Rows are points. Before rounding, the points of a table are all equally far from one centre. They may lie mostly on one side of it. Write the centre, to within rounding.

Points (9 x 3)
[[-52  37   6]
 [-11  50  32]
 [-47   2  32]
 [ -6  52  27]
 [-13  42  40]
 [-44  34  34]
 [ -1  40  38]
 [ -4  39  41]
 [  9  21  41]]
Centre: [-17  17   8]

Points (17 x 11)
[[ -6  -9  -2  -7  42 -58  26  37  12  11  23]
 [-36 -49  20   6  15 -51   1  21  31  53 -20]
 [  2  37  12 -19  47 -31 -16  51  45  53   2]
 [-22 -42  56 -13   2  -6   9  55  38 -38  16]
 [  8  12  54   9  22   4 -19  65  72  46  21]
 [ -6 -31  70   0  53  41  35  30  22  40   7]
 [  6 -35  16 -15  19  -8  -8  72 -20   0  21]
 [-11 -27   9   2  47  -4  -9  59  -3  27  46]
 [-32 -27  35 -32  39 -22 -30   9  24  66 -19]
 [-10  -2   6 -24  36 -32 -38  66   1  42  -8]
 [-61   4  16  42  33  26  19  47  36   3  33]
 [  4 -35  38 -16  -1 -37  32  58  52 -20 -27]
 [-43 -19  34   0  29  -9  30  59  15  69  11]
 [-10 -53  50   7  59  49  14  34  44   8   4]
 [-13 -41  14  34  23  -6  19  62   8   2 -66]
 [-16 -28 -13   0  44   8 -21  56  33  49  33]
 [ 13  10  16 -26  -7  52  -7  42   7  69 -17]]
Centre: [-10  -1  23   4  14   7   2  22  27  13 -13]

Points (27 x 20)
[[-31  37 -20  -7 -31  19  65  20 -21  -3   7 -12  17 -18  -5 -64 -74  30
  -40  25]
 [-22  44   6 -11  -9  12  19   3  52  16  19  21  41   5 -64 -13  -1  34
   -5  24]
 [-31  45  11 -50  -4 -12   2 -26 -17 -10  35  23  -8  -2 -69 -49  -7  -8
  -19 -13]
 [-64  39  10 -23  -1  52  25  -8 -11 -49  28 -12 -14 -47 -34 -42 -52   6
  -49 -11]
 [-10  23  -9   1  -3  56  29  13  57  -7  24 -31   3 -28  18 -67 -45  45
  -51  39]
 [-13  28 -14  10  33   3   2  -2 -35  -4   7  33  35 -24 -47   0 -15  54
  -47   6]
 [-68  38  18  54 -40  30 -36 -11   3 -26  22  33 -18 -64 -19 -71 -50   9
  -44  20]
 [-48   2   0 -29 -13  22  24   3  11   2  -5  16  25 -31 -46 -72 -56  48
  -31  47]
 [-25  30 -20  -5 -38   9  41  11 -25  31  18  -8  -5 -30  39 -30 -41  94
  -21  -1]
 [ 27  12  19 -40 -12 -13  39  -3 -24 -24  37   6  -5 -62 -15 -37 -63  51
  -35 -41]
 [-11  49 -48  15   1  65  36  18  15 -14  -6  -6   5  -8  21 -56 -51  41
  -37  12]
 [ -6  45 -14   8 -37  47  60  13   0  11  11  -8  -2  -7 -11 -14 -16   9
  -70  41]
 [-42  13  -8 -25 -67  45  20  43  22 -47 -15  -6 -17 -31 -23 -53  -7   8
  -43  40]
 [  5  17  31  -3 -46  34  54  -9  40 -13   2  -3 -30 -31 -20 -96 -12   7
  -27  53]
 [-69  44 -37   4  25  44  48  31  23 -33 -10  12  22 -18  -1 -57 -43  21
   -7  -4]
 [-83  50  30 -16  -4   8  42   0  25 -16  14  -5 -29 -22 -42 -57 -49 -23
   -7  23]
 [-21   1  18 -14   5   8  20  -7  17  -9  -8 -47  20 -16 -18 -68 -50  15
   -4  65]
 [-27  20 -29  -9 -16  38  45  23  -2  -2  -1  27  55 -15 -29 -46 -12   5
  -36  55]
 [-13  38 -39  -5  -1  17 -17   9 -20   0  25  22  21 -52  -5 -45 -79  63
  -39  47]
 [-38  32  13 -44   3  -5  32  23 -20  26 -25  14 -29 -45   4 -44 -24  46
  -31  68]
 [-54  72  36 -10  26  22  26 -14   7 -39  38   5 -12  26 -33 -35 -24  55
  -29  -2]
 [-23  30   0 -11 -20   3  21 -16  26  15  74 -12  36  -6   5 -49 -80   0
  -48 -11]
 [-26  21  -8 -32   9   0  31 -13   8 -54  -2  19   3   9  12 -21  11  61
  -67 -59]
 [-27  12  33 -15   3  21   0  20  15 -54  24   2  59 -11 -34 -55 -52   9
  -58  -4]
 [-11  64  27 -18  -2  26  21  -2 -16  13  25  -5 -12 -11  60 -71  10  48
  -63  20]
 [-47   5  -6  31 -16 -19  20 -23  21 -19  -5 -11  59 -21 -21 -69 -59 -12
  -23 -17]
 [-88  44  16  30 -18  17  45   6   5 -43   3  48  -8   8 -24 -88 -46  20
   11   7]]
Centre: [-19  18   8   4 -16  -6  11  -6  14 -30  21  32 -11 -25  20 -28 -20  18
 -11  14]
